Every row gives one point. Before rounding, the points of a table are all equally far from one centre. They may lie mostly on one side of it. Write the centre, to within rounding.
In the rows, zero is written as 128.

Points:
[[105 209]
 [163 192]
 [149 109]
 [171 179]
 [106 103]
 [176 161]
 [176 158]
 [170 132]]
Centre: [121 156]

Points (13 x 6):
[[157  73 193 144 147 109]
 [126  73 177 105 128  52]
 [128 113 158 180 185  60]
 [144  79 145 159  99  99]
 [123  85 134 149  85 147]
 [145 122 155 183 152  47]
 [177 141 114 134 112  43]
 [175  94 200 136 178 107]
 [121  87 163 120  82  56]
 [142  74 169  51 149 129]
 [199 149 165  91 133  43]
 [135 120 152 187  84  81]
 [149  69 168 150 117 103]]
Centre: [115 164 157 109 140 113]

Points, 16 rows:
[[117 112 227 100 116  92 182 160 177 134 146]
 [ 78 109 160  96  87  72 170 157 176  93 137]
 [ 98  88 139  82 130  61 152 149 170 157 163]
 [ 91 101 190 149 111  76 105 187 183 149 156]
 [104  90 200 107 131  83 180 184 149 113 114]
 [ 75 131 178 143  81  90 161 188 168 139 169]
 [ 95 120 111 144  83 102 120 192 168  74 139]
 [ 96  64 136 112 101  87 174 235 179 155 181]
 [119  41 131 147 133 121 154 176 138 145 122]
 [111 126 124 121  58 116 182 181 184  72  75]
 [ 74  57 170 122  94 119 131 196 178 130 135]
 [100 116 212  94  84  75 151 159 139 131 177]
 [ 71 121 128 129  65 116 174 181 151 108 139]
 [111 108 161 152 150  72 170 184 184 126 137]
 [ 97  84 159 156 102 144 159 179 192 114 142]
 [ 93 106 196  89 102 119 164 214 215 125 140]]
Centre: [179 104 147 109  61  91 142 191 167 147 125]

Points, 24 rows:
[[169 171 149 107 128 182 136 127 132  64 136  26 138 124 203 148  77 104]
 [192 166 122 100 117 196 150 128 144  66 137  41  95 109 141 129 128  77]
 [163 195 161 119 108 154 137 117 142  90 116  25 129 118 172 151  92  71]
 [175 166 153 110 142 143 149 172 138  80 128  85 115 101 183 122  46  78]
 [182 162 162 111 146 134 132 149 132  54 128  47 121 125 173  87  89  63]
 [165 145 126 128 117 167 174 118 149  61 160  19 126 115 156 133 101  71]
 [162 147 157  88 118 173 153 115 122  73 130  19 114  98 180 126 111  68]
 [186 151 165 100 112 179 156 111 149  36 138  42  95 108 180 111  98  81]
 [131 119 141  94 109 164 115 143 137  70 112  17 113 133 180 168  98 102]
 [160 165 171 104  90 184 148 121 128  84 157  37 124 121 188 133 128  53]
 [179 142 162 126  93 142 149 141 159  82 166  30 113 144 182 176  84  80]
 [203 166 152 124 112 160 150 132 139  63 148  40 102  88 189 136 124  94]
 [185 147 164 108 133 155 140  99 136  66 143  49 121  90 169 119 109  54]
 [171 132 164 139 141 176 173 111 152 110 130  19 118 110 202 113 133  80]
 [166 143 144 127 122 139 163 118 125  49 155  35 117 107 159 134 130  57]
 [178 154 149 106 137 178 162 139 134  76 131  11  99 125 198 147 122  89]
 [185 147 183 118  91 152 165 112 129  65 132  52 122 116 161 168 118  62]
 [162 146 152  81 129 187 184 115 151  61 128  39 141 127 192 146 120  65]
 [186 172 131 116 134 180 148 129 153  94 109  22 114 120 177 133  98  72]
 [181 179 150 125 127 154 131 135 143  29 123  39 111 135 139 122  99  84]
 [183 149 122 128  88 183 169 142 156  56 115  57 114  98 171 123  85  86]
 [175 147 191 112 135 157 168 123 130  57 154  55 137 104 202 139 138  71]
 [168 154 134 107 126 173 167 139 167  44 138  34 102 120 198 163 104  96]
 [174 179 145 116 116 115 139 129 165  89 134  22  98 115 192 131 123  68]]
Centre: [145 144 150 106 119 145 154 120 145 104 138  98 115 152 162 116 118 131]
